Rows are points. The last column is the point's height on a tilted bowl or saddle (a function of degree 2), plus a little noise. Count its main directions that bend up, bend down and stay straight.
(in the rows, 128 means zero)

Points, 18 rows:
[[135 115 134 119]
 [175  46 170 104]
 [108 146 114 105]
 [104  66 122 145]
 [120 138  71  62]
 [ 83 154 121  82]
 [125 160 169 125]
 [150 156 105 111]
 [124 157 103 110]
 [131 184 103 132]
 [ 97 144 127  99]
 [124  88 171  99]
 [168 129 153  99]
 [102 125 104  93]
 [139 142 171 110]
 [129 158  83  86]
 [ 85 108 149  79]
 [136  73 120 146]]
Directions: 1 up, 2 down, 0 straight

Points, 23 rows:
[[110 104 115 121 136]
 [141  43 138 159  64]
 [169  78 131 174 155]
 [ 97  61  86 131  85]
 [111 161 142 104 126]
 [ 95 162 177 104 130]
 [117 154 150 123 136]
 [101  84 138 138 123]
 [116  88 113 144 135]
 [134  94  84 134 131]
 [ 97 113 114 186 162]
 [ 79 125 136 192 123]
 [191 139 107 113 119]
 [ 96 108  86 131 135]
 [170  99 137 135 145]
 [149 110 116 124 142]
 [152 138 156 156 172]
 [156 136 126 144 164]
 [185 112 123 159 174]
 [ 60 130 117 111 112]
 [130 104  81 185 202]
 [128 135 193 131 165]
 [127 141 102 150 154]]
Directions: 1 up, 2 down, 1 straight

Points, 42 rows:
[[113 117  85 111 118 123 152]
 [126 168 136 117 155 113 118]
 [136 175 151 109 178 114 101]
 [ 86 158 149 119  98 141  88]
 [ 66  79 127 167 150  82  69]
 [170 150 205 146 115 108 204]
 [117  87 114  66 188 146 108]
 [150 119 118 182 162 136 111]
 [ 89  92 142 111 129  78  92]
 [156 158 120  83 116  78 110]
 [ 78 116 109 120 119  81 112]
 [126 123 122 135 154  85 126]
 [110 101 121 189 123 143 113]
 [153 125 103 149 161  99 125]
 [152 169 155  98 100 155  84]
 [ 91 122 115 124 124 180 123]
 [146 168 141 177 139 180  97]
 [116 108 125 174 103 139 118]
 [154 120 122 218 143 151 104]
 [127 116 157 148 108 148 135]
 [ 87  98 117 168 133 124 110]
 [103  76 107 155 196 163  85]
 [152  77 116 145 179 140  93]
 [167  71 179  95 126 121 101]
 [169 218 111  96 149 150  57]
 [108 166  95 139  96 108 115]
 [115  95 136 166 180 141 101]
 [134 113 127  97 141 112 122]
 [118 132 150 157 128 165 124]
 [ 85 131 149 135  75 114  88]
 [ 54 117 169 109 154 172  75]
 [101 101 116 119 105 137 126]
 [128  77  69 134 102 122 132]
 [ 48 161 116 116 142 126  92]
 [158 142 148  63  95 115  74]
 [140 126 106  91  92 146 114]
 [100 113 141 145 104 116 117]
 [127 164 116 112 120 107 125]
 [138 131 135 200 158  86 130]
 [158 189 101 130 115 125 107]
 [110  75 161  82 128 106  87]
 [112 126  94 120 179 160 127]]
Directions: 1 up, 4 down, 1 straight

Points:
[[120 104 113  99 136 194 133 130 156]
 [153 138  67 101 123 145  98  95 158]
 [155  97 147 148 163 115  45 108 172]
 [148 140 156 176 112 129 139 136 146]
 [127 117 166 109 206 125 121 130 143]
 [ 95  82 127  73 105 120 135  82 145]
 [118 127 117  96 148 124 159  94 141]
 [ 85 143 109  65 103 143 116  99 149]
 [133 129 148 156 131 154  90  88 150]
 [130  93 103 166  99 108 125 116 154]
 [130 110 118  94 145 161 150  97 145]
 [174  85 171 160 159 147 151  88 171]
 [157 151 156 102 110 141 145 172 158]
 [125  83 178 167 150  97 122  94 147]
 [180 151  87 108 118  91 110 104 170]
 [142 118  94 132 122 168 136 132 144]
 [121 168  63 110 123 139 130 128 145]
 [ 83 139 107  94 154 117 161 126 148]
 [119  68 137  57 115 154  97 156 171]
 [117 209 122 140 126 173 135 158 178]
 [ 96 129 102  92 213 137 117 143 151]
 [126  82 145  66 122 120 140 158 155]
 [130 162 167 125  96 101 140 136 153]
 [128 153 154 112 104 167 189 120 166]
 [ 95 112 141  80 138 125 143  89 138]
 [110  92 115 155 132 119 128 209 144]
 [ 59 131 123 131 141 165 180  76 162]
 [113 134 122 110 160 141 107 141 140]
 [ 74 116 170  94 102 134 187 176 173]
 [132 115  73 118 112 113 151  87 151]
 [199 153 149 107 127 127 141 131 168]
 [ 80 123 155 105 142  98 103  94 143]
 [103  91 167 126 159 112 146  88 143]
 [131 112 155 128 114 126 102 155 136]
 [109 121 131 111 106  73 127 188 155]
 [137 170  82  81 175 103 118 159 148]
 [125 125 140 150 151  98 116 181 136]
 [130 129 138 150 111  91 118 136 143]
 [103 141 125 120 115 129 178 125 150]
 [ 83 216 113 117  86 171 111 157 199]
 [115 115  83 132 136 175 150 116 148]
 [103 123 166 160 164 143 112 136 140]
 [117 178 168 175 170 112  91 152 145]
 [154  96 124 150 124 138 138 133 145]
 [ 95 115 158 184 165 157 127 156 153]
 [209 157 152 130 121 127 178 111 187]
 [118 125 170 127 144 174 144  68 146]
 [114 153 173 118 100 119 141 148 149]
 [120 129  86 142 129 107 118 150 144]
 [135 109  77 158 108 148  75 226 153]
 [173 156 110 125  68 158 129 149 161]
 [ 88 129 138 176 165 155  91 146 153]
 [143 116  73 128 156 164 164 135 155]
 [173  68 197  89 158 101 180 104 183]
 [155 143 109 145 112  40 130 168 174]
 [127 116 115 133 116  86 114 138 147]
 [ 98  86 115 166 193 141 119 129 167]
 [ 97  79 100 200 128 143 136  82 183]
 [ 95 108 118 152 134 125  62 122 162]
 [132  34 148 160 111 148 106 148 159]
 [ 34 157 117  86 148  82 128 170 190]
 [124 162  87 145  85 167 147 140 152]
 [121 137 151 174 131  62 128 125 159]
 [124 138 133 174 130 133 146 166 145]
 [137 129 143 131 127  58 139 115 158]
 [ 96 160 120 105 112 141 128 120 145]
 [127 149 168 119 118 110 118 187 145]
 [166 123 128 123  98  59 173 105 179]
 [130 191  73 144 110 161 138 148 160]
 [172  69 146  69 127 127 170  99 174]
 [178 129 171 130 107 137 135 167 152]
 [121  99 158  88 209 175 109  89 168]
 [167  93 151 136 128  89 104 136 149]
 [146 157 120 154 145 136 109 183 141]]
Directions: 5 up, 0 down, 3 straight

Points:
[[105  89 114 146 127 149 138 175 133]
 [141 124  88 111 202  94 107 114  72]
 [113 124 148  63  73 117 147 137  73]
 [113 164 114  94 106 129 129 135  95]
 [140 150 146 157 126 149 100 105 127]
 [127 119  93 134 172  86 146 140  90]
 [129  92 157 105 111 130 130  99  90]
 [ 62 143  97 104  89 126 159 146 112]
 [138 124 127 142 161 115 104  88  69]
 [ 83 155 153 102 127  96 144  69  75]
 [118 144 139 145 114 144 150 110 114]
 [102 145  98 145 132 107 128 185  88]
 [ 77 112 162 112 137  97 109 164 125]
 [ 99  86 108 182 109 109  96 136 157]
 [134 148 154 142 168 141  88 134 113]
 [117 152 106  77 157 110 115 113 120]
 [176 104 108 148  92 135 174 114  89]
 [ 71 125 107 230 123 148 135 117 145]
 [102 142 102 104 168 123 170 127 120]
 [ 98 101 180 107 147 205  76 166  84]
 [103  99 129 106 106 131  89 163 137]
 [101 129 163 115  98 139 145 164 109]
 [120 112 134 118 118 134 184 151 136]
 [126 170 133 131 133 150 169  88 124]
 [ 85 111 119 134  92 130  81 109 130]
 [112 141 174 153 139 111 105 101 110]
 [ 85  99 145 152 162 134 144 126  89]
 [119  91 153  99 122 113 110 159 147]
 [107  88 155 121 135 125  75 101  94]
 [ 99 139  84 168 142  98 125  61  82]
 [139 134 206 157 139 149 111 185 196]
 [137 129  72 112 181 116 119 118  85]
 [123 174  81 156 108 100 125  89 118]
 [103  61 126  67  31 163 201  39 105]
 [164 135 160  81 125 110  85  89  83]
 [126 140 124 125  75 153 136  22  83]
 [122 143  96 112 154 136 158 157 111]
 [132 127  98 144 110  36 130 148 115]
 [131 102 112 189 105  95  92 108 144]
 [157 149 148  66 199 107 169 102 150]
 [167 161 150 127 117 141 125 168 123]
 [159 171 166  88 104 148 148 125  84]
 [139  95  76 173 152 158 100 137  74]
 [198 129 117 117 162 145 105 175 118]
 [ 85 153 102 146  86 171  99 143 125]
 [134 119 120 207  90  82 174 132 155]
 [113 156 165 143 232 137 145 160 103]
 [ 76 103 134 156  95 105 106 140 147]
 [143  91 140 143 102 163 120 134 134]
 [122 131 118 145  95 116  69 177 139]
 [ 88 103 102 151 139 134 114 117  96]
 [158 160 125 182 108 151 129  81 146]
 [156 173 122  66 111  98 128  76  85]
 [114 117 180 104 121 126 161 152 134]
 [159 106 128  99 148 110 113 104  88]
 [134  86 137  79 120 134 117 181 155]
 [ 84  72 116 130 147  94 126 149 144]
 [158 138 106 126 164 136  97 150 104]
 [191 111 150 216 193  97 109 152 121]
 [154 164 110 133 126 117 133 106 105]
 [ 99 139 136 144  99 164 188  91 136]
 [159 173 112  95 146  97 148 153 126]
 [110  94 125 143 126 108 168 112 125]
 [163 176  92 178 107 128 102 144 127]
 [ 59  77  97 112  84 123 109 143 183]
 [111  94  90  93 102 109 146 116 142]
 [106  96 150 112 146 116 162 162 153]
 [131 144 110 138  63 125  68  60 140]
 [100 109 155  88 183 142 146  73  36]
 [143 108 134 129  82 107 146 110 106]
 [215 169 109 119 101 103  99 178  94]
 [ 86 128 129 132  81 113 115 107 112]
 [119 140 135 133 152 145 137 112  94]
 [132 143 104 118 117 142 150 168 102]
 [ 89 133 104  75 131 101  98 161 124]
 [128 101 121 101 110 137 145 181 133]]
Directions: 4 up, 3 down, 1 straight

Points:
[[137 176 109  71  85 118  97 104 129]
 [137  56 146 128 113 144 129 120  95]
 [165 145 115  82 131  64 138 144 123]
 [147  61  75 159 142  66 100 157  78]
 [132 136  70 117 183 155 120  87  99]
 [163 118 118 151 117 121  89 107 125]
 [127 158 116 159 109 180 125  94 125]
 [110 187  85  82 155 123  92 144 138]
 [103 140 102 106 129 154  92 113 135]
 [137  60 126 122 123 126 160 153  70]
 [129  74 130 155 141  94 143 100  95]
 [143 121 103 124 128 163 147 157 101]
 [119 183 100 113 128  25 142 102 145]
 [119 157  96 106 124 159 113 110 138]
 [162  55 114 107 106  64 141 133  71]
 [135 150 147 110  94 184 166 103 118]
 [138 153 131 122  97  67 156 110 119]
 [137 158 167 118 157 145 129 159 106]
 [122 123  86 121  92 158 148  97 119]
 [106 133 136  62 126 143 136 140 125]
 [187  98 163 141 158 143  99 150 103]
 [116 118  97 150 126 102 126 153 120]
 [129 121 176  80 191  95  51 138  74]
 [141 121 168 101  78 111  92  96 124]
 [ 81  91 146 128 135 137 113  91 106]
 [119 122 143 119  95 120 131 143 120]
 [141 144  76 110  90 141  88 139 145]
 [179 119  70 145 158 138  82 145 112]
 [179  92 141 111 204 116 110 152 105]
 [113 148 129 144 178  66  96 126 114]
 [ 93  88 182 136 135 163 114  97 120]
 [136 125 138  90  96  64 127 117 104]
 [ 82 125 164  91 161 151 135  44  64]
 [106 108 154 163 125 149  68 132  89]
 [129 180 198 125 108 120 133 198  36]
 [154  97  88 170 134 195  72 155  54]
 [148 163 157 127 157 141 118 153 110]
 [132  72  95 150 129 149 113 167  60]
 [186 121 135 140 141  74 137 125 127]
 [128 112 130 144 196 156 156 171  75]
 [161 162 166 163 208  77  81 166  70]
 [151 108  78 132  94  79 135 139 128]
 [140 156 104  95 165 107  98  93 123]
 [ 98 207 102 111  86 133 153 174  93]
 [105 100 125 113 150 160 125 134 112]
 [123 105 113 137 129 174 147  66  87]
 [171 140 116  99 117  92 114 104 127]
 [189  93 120 120 162 124 113 125 111]
 [132 159 155 154 169 146 154 163  89]
 [139 149  92 148 107 125 138 127 135]
 [ 64 149 140 124 108 115 109  88 115]
 [106 130 166 130 119 172 179 111 108]
 [174 121 190 134 148 132 103 147 110]
 [144 147 153  84 160 144 131  81 102]
 [122 161 147 136 123 105 113 117 120]
 [110 145 167 148 158 117 125 161  94]
 [ 84 126 103 107 162  64 166 134 148]
 [141  90 104 115 154 110 123 116 111]
 [152 125 105  70 129 136 105 127 135]
 [127 100  79 166 157  80 141 136 130]
 [154 167 170 135 146 162 139 125 113]
 [ 94  99 141 135  87 162 104 125 133]
 [ 60  98 188 114 126 183 135 130 134]
 [ 94 149 139 119  94 159  75 146 127]
 [113 125  90 174 125 131 115 158  97]
 [110 181 154  95  95 168 133 153 113]
 [ 81 160 153 158 159 162 127  67  78]
 [148 149 131 137 142 118 150 122 125]
 [ 93 154  53  58  92 104 154  52  74]
 [145 109 149 108 150  94  99 115 112]]
Directions: 1 up, 4 down, 3 straight

Points (65 x 9):
[[120  56 180  80  72 174 156 135  85]
 [112 138  71 141  95 158 111 144 116]
 [132 130  88 117  86 124 124 104 117]
 [114 230  86 106 170 103 137 127  90]
 [172 125 114 132 179 160 101 101 132]
 [ 98 138 135 120 142 114 102 127 128]
 [157 178 104 167 102 136 181  40   9]
 [131 128  80 134 154 114 142 125 120]
 [139 117 189  98  71 160 120 169 102]
 [162 108 120 157  94 111  97 146 135]
 [119  93 123 152 133 128 149 157 147]
 [143 116 131 160 155 121 125 107 129]
 [132  55 118 119 154 177 117 146 126]
 [152 119  76 119 117  54 156  89  63]
 [111 104 154  77 128 148 103 138 133]
 [125  95 148 181 166 117 160 130 149]
 [ 86 134 124 130 115 154 118 119 120]
 [118 112 106 135 107 124 133 114 125]
 [138  88 140 106 177 139 151  70 109]
 [142 179 133 205 123 113 111 164 161]
 [113 136 142 164 141 130 136 102 123]
 [120  96 140 141 133 172 195  95  86]
 [127 116  42 102 113 129 180 136 116]
 [107 125 117 107 124 153  99 132 135]
 [112 125 104 119 109 152 148 147 129]
 [161 157  64 138 163 107 128 100  93]
 [126 127 142  80  93  93 120 126 120]
 [125 121 144 151 121 127 136 136 143]
 [144 126 175 106 119 109 121 150 129]
 [102 161 146 128  96 154 123  73 107]
 [ 78 148 101 136  82 136  90 104 104]
 [135 132 163 134  94 143  69 122 143]
 [111 132 122 108  92 117 177 162 116]
 [142 135 136  55  78 120 164 133 107]
 [123 106 142 130  64  94 143  66  67]
 [102 120 170 161 116  90 153 131 153]
 [144 151 131 111  78 142 172  74  87]
 [ 52 132 133 101 108 112  86 110  94]
 [ 92 138 131 126 160 195 165 124  91]
 [122 121 111 174 140 145  92 151 128]
 [121 135 114 129 110 117 146  64  85]
 [121 126 135 106  72 249 120 143  92]
 [169 152 156 147  79 126 136 116 118]
 [151 143 124 214 126  67 142 150 183]
 [125 194 100 114 136 113  89  80 122]
 [152 127 175 151 145  79 158 176 145]
 [133 150 141 135 164  81  62 179 108]
 [153 132 105 188 138 161  94 187 110]
 [ 98 143 133 120 117 124 149 172 124]
 [160 125 112 151 116  75 145 185 139]
 [ 57 158 133 127 170 148 116 125  92]
 [156 117 115 105 144 174 132 124 146]
 [119 125 131  92 170 148 150 152 113]
 [123 109  95  94 191 109 102 124 125]
 [ 74 124 119 107 157 154  75 119 111]
 [149 131 130 135 150 102  89 115 137]
 [124 125  81 101 137 103  93 149 120]
 [127  79  80 127  61 153 130 127 104]
 [ 96 121 120 157 129  88 106 130 133]
 [128 106 123 114  77 144  92 141 129]
 [124  99 114 174  85  92  97 149 142]
 [110 142 101 122  91 205  58 145 109]
 [151 128 105 132  88 136 154 108 116]
 [ 21 144 232 115 147 186  95  90  19]
 [146 117 114 114 137  86  96 115 132]]
Directions: 1 up, 5 down, 2 straight

Points, 67 rows:
[[106 136 184 143  85  96 101 143 143]
 [135 104 110 137 145 124 119 177 112]
 [137 122 112  56 104 103 168 138 114]
 [143 139 136 102 152 102 142 164 110]
 [133 153  89 150  78 129 142 118 103]
 [103  79 103 116 149 121 110 151 114]
 [157 212 176 107  99 111 146 176  56]
 [113  79 131 119 140  96 123 113 118]
 [ 61  82 112  73 136 116 128 122 139]
 [148 153  78 130 141  91 104 112  92]
 [ 79  82 127 106 117 139 154 128 118]
 [166  84  71 131 114 175 154  65  78]
 [161 163 169 137 140 163 108 148  98]
 [121  88 132 109 146 165 195 143 100]
 [106 166 146 109 138 142 126  90 121]
 [126 104 117 110 154 152  96 111 107]
 [ 99  64 110 151 114  96 135 131 102]
 [150 119 219 116 109 140 116  99 105]
 [143 117 132  93 108 105 133  89 110]
 [128  72 131  98 178 145  88 134  95]
 [135 135 150 153 133 108 127  90 112]
 [110 144  77 116 153  92 109 121  96]
 [163 130 169  88  95 102  79 152 118]
 [120 122  96 140 109 175 166 109 113]
 [ 96 132  87 220 156  96  90 112 104]
 [149 152 104  96 161 166 112 113 105]
 [126 117 102 136 155 139 123 148 111]
 [147 129 113 173 125 135 131 165 119]
 [115 177 120 158  75 163  93 189  81]
 [139 138 193 137  95  48 187 118  74]
 [181 125  82 177 116 117 142 160 122]
 [172  99 154 144 118 103 172 116  92]
 [119 174 144 108 148 126 152 157  98]
 [119 147 154 115 123 121 163 120 121]
 [165 151 127  95 123 190 177 117 129]
 [114 144  86 164 173 108 126 161  93]
 [ 84 152 150 124 165 114 141  68 101]
 [144 124 133 140 155 187 148 132 118]
 [153 107 173 148 105 121 142 128 118]
 [111 101 103 154 135 169 166 128 100]
 [146 121 136 171 140 137 148 155 110]
 [130 131 113 102 147  75 118 141 122]
 [110 135 166 143 104 120 119 140 131]
 [ 73  88  99 140 153  48  75 142 134]
 [108 127 114 166 123 102 152 133 109]
 [124 158 109 149 134 109 152 137 102]
 [106 159 100  61  64 142 133 144  94]
 [ 93 146 121 137 106 116 150 102 113]
 [131  99 110 115  66 104 105 154 121]
 [175 122 126 131 135 115 122 155 116]
 [ 61 139 155 130 105 189 140 139 121]
 [140  66  96 152 115  92  84 133 119]
 [ 82 172 125  35 126  76  97 199 125]
 [119 134 161 138 108 144 159 137 123]
 [112 122  95 115  55 110 171  75  63]
 [131 112 110 160 133 172 113 154 107]
 [139 104 150 119  95 203 166 121 128]
 [102 132  91 123 160 163 120 102 107]
 [126 171  53 140  80 103 126 130  60]
 [104 155 127  97 111 129 204 128 101]
 [141 201 145  75 114 134 160  77  94]
 [166 221 162 118 170 127 121 106  39]
 [ 84 121 130 133 143 141  46  32  39]
 [147 103 151 153 146 104 181 133  86]
 [129 104 131 119  88 121 150  75 103]
 [ 76 119 105 176 151 136 108 118  94]
 [102 139 113 130  86  29  86 101 116]]
Directions: 2 up, 5 down, 1 straight

Points:
[[162 170  93 139 104 102 165 115  84]
 [165  91 123 129 102  84 154 194  82]
 [111 142 127 159 149 136 124  93 115]
 [134  87 103 101 122  89 120 134 103]
 [119 147  79 178 144  48 136 155  58]
 [132 106 150 160  93 117 178  88  99]
 [148 102 160 106 190 112 122 145 104]
 [129 169 159 101 136 121 119 147 107]
 [105 152  87 132 137 154 121 168 109]
 [112 145 134 132 112 120 139 111 118]
 [129 139 106 118  84  44  67 120  68]
 [151 160 131  88 116  98 106 139 105]
 [111 111 137 124 151 131  98 103 123]
 [143 139  93 122  69 131  91 133 104]
 [151  71 123  78 159  82  97  80  79]
 [113 125 105 166 125 107 118 147 107]
 [ 73 106 196 116 165 129 133 106 119]
 [142  99 111 112 126 151 132  35  91]
 [122  96 146 107 123 173 138 138 126]
 [ 91  75 100 100 154  86 141 124 111]
 [196 107 172 140 148  89 107 133  94]
 [139 123 134 124 115 121  82 136 114]
 [143  73  89 114 169 109 167 129 101]
 [147  78 127 128  93 114 126 176  96]
 [160 136 102 150 133  60 111 194  66]
 [ 99  80 169  94 148  86 166 135 124]
 [181 143 142 132  43 189 110 119  85]
 [ 68  92 148 164 133 136 124 151 123]
 [ 98 130 126 132 124 155 129 132 128]
 [150 156 168 161 113 123 153 147 106]
 [ 75 156  75 171 115 145  93 116 100]
 [ 97  81 111 106 188 157  92 122 126]
 [ 93 119 117 103 155 133 122 164 115]
 [185 105 142 133 130 147 125 117 110]
 [141 127  90 148 146 123 102 170  99]
 [186  73 121 123 167 121 168 153  90]
 [156  93 137 136 123 161 116 103 118]
 [153 144  78 158 172 121 145 119  88]
 [ 82 125  53  70 173 100 117 131  73]
 [134 144 153  91 139  91 160 133 110]
 [ 95 155 159 153 128  97 173 100 108]
 [166 163 138 134  96 168 154 104 102]
 [101 140 189 130 165 163  83  90  96]
 [ 72 102 168 128 163 144 149 124 134]
 [ 98  94 103  36 206 114  78  84  59]
 [159 100 137  91 139 122 131 159 108]
 [160 161 104  89 141 130  78  87 100]
 [ 41 101 104 151 127 104 115 176  97]
 [143 136  91 133 172 125 174  95  95]
 [160  84 153  99 124  93 106 155 101]
 [115 167 138 110 119 144 162  79 104]
 [141 162 143 128 145 153 138  67 104]
 [ 57 177 144  91 134 200 133 101  96]
 [124 133 142 101 142  92 170 137 114]
 [123  61 134 148 120 169  79  43  86]
 [159  79 119 142 101 140 105  90  99]
 [173 100 143 170  78 112 134 135  88]
 [118 164 128 140 170 176 135  93 112]
 [101 125 126 180 107 123 132 151 107]
 [148  45 116 128 139 140 118 122 110]
 [105 192 124 119 121 136  94 124 103]
 [102 115 152 155 158 163 121  80 121]
 [100  82 114 153  92 154  43 170  84]
 [144 196 141 141 128 143 113 139 102]
 [134 148 113 101  99  88 136 124 103]
 [156 183  74 130  89 114 155 148  78]
 [120 123 177  77 110 172 117 158  99]
 [133  96 114 131 151  99 103 148 108]
 [ 94 113 105 138 135 140 107 132 127]]
Directions: 0 up, 6 down, 2 straight

Points, 65 rows:
[[132  62 145 103  99  78 116 166 145]
 [158 120 101 170 205 161 104 161 141]
 [125 122 138  91 152 135 168 152 151]
 [ 88 147  84  95 139  66 103 121 174]
 [ 65 157 161 156 115 115 143 168 182]
 [109 127 158 131 160 108 112 156 143]
 [ 93 149  99  56 125  93 100  95 162]
 [200 120 143 138 120 165 126 111 147]
 [125 120 104  90  92 122 134 106 137]
 [164 109 187 137 135 109 184 123 142]
 [100 165 107 123 111  88 122 176 180]
 [ 73  92  80 109 141  83 181 132 191]
 [106 123 141  78 125 144 192 116 178]
 [142 147 115  73 135 190  63 144 162]
 [194 138 126 141  86  89 145 117 163]
 [176 126 152  87  92 138 111  93 158]
 [178  97 167 116 148  72 156 125 144]
 [167 124  68  97 132  99 145 176 167]
 [155 117 131 120 121 108 134 120 135]
 [119 148 157 133 204 145  53  96 169]
 [134 126 124 142 152  94 179 111 157]
 [145  63  32 131 131 170 150  93 148]
 [211 113 147 191 117 111 114 168 145]
 [150 118 134  65 126 152 132 146 154]
 [103 109 182 159 130 112 173 132 144]
 [152 158 150 116 175 118 123 182 157]
 [104 123 121  71  91 142 144 153 162]
 [147 141  97 131 119 106 112 156 143]
 [ 97 133 131  76 129  88 104 166 184]
 [144 147 161 120 103 165 186  91 177]
 [ 99 124 131  77 109 139 115 146 155]
 [104 144 123 101 125 109 116 129 153]
 [127 178 144  87 152 138 155 136 168]
 [144 170 118 157 145 111 126 184 165]
 [145  91 162 141 122 122 100 115 124]
 [106 138 122 184 190 169 155 102 164]
 [ 85 103 122 120 125 139 119 128 144]
 [ 96  91 127 194  76 125 150 154 154]
 [ 99 103 148 105 164 147  91 124 143]
 [ 85 147 120 163 136  94 124 201 184]
 [107 136 110 172 136 149  96 142 147]
 [110 164 165  86 189 100  76 119 187]
 [138 110  97  84 114 112 149 117 144]
 [138  99 166 107 127 138 128 133 132]
 [126 148 164 110 158 136 117 156 145]
 [ 95 163 145  83  92 103 119  81 172]
 [110 149 141 160 120 166 134 109 151]
 [137 102 120 139 131 110 167 123 136]
 [138 121 132 108 100  63 111 177 173]
 [131  68 135 103 163 121 129 188 129]
 [166 174  90 146  83 153 124  96 143]
 [ 95 113 151 113 123 165  97 182 152]
 [137 131 124 158 167 140 156  89 148]
 [169 111 137 144 139 123 190  99 151]
 [132 144 112  82 181 153  90 122 154]
 [155  96 118  93 145 150 125  95 133]
 [136 109 130  68 144 104 153 138 163]
 [163 111 127 118 169 137 129 138 126]
 [161 127 153 181 101 123 161 213 150]
 [142 148 166  78 180 166  79  99 163]
 [ 87  75 199 100 129 129 127 155 149]
 [137  64 163  81 138  94 176 146 152]
 [151 136 151 205 108  94 136 100 164]
 [210 134 158 137 160 139 166 112 155]
 [119 139 142 150 172 120 122 112 143]]
Directions: 6 up, 1 down, 1 straight
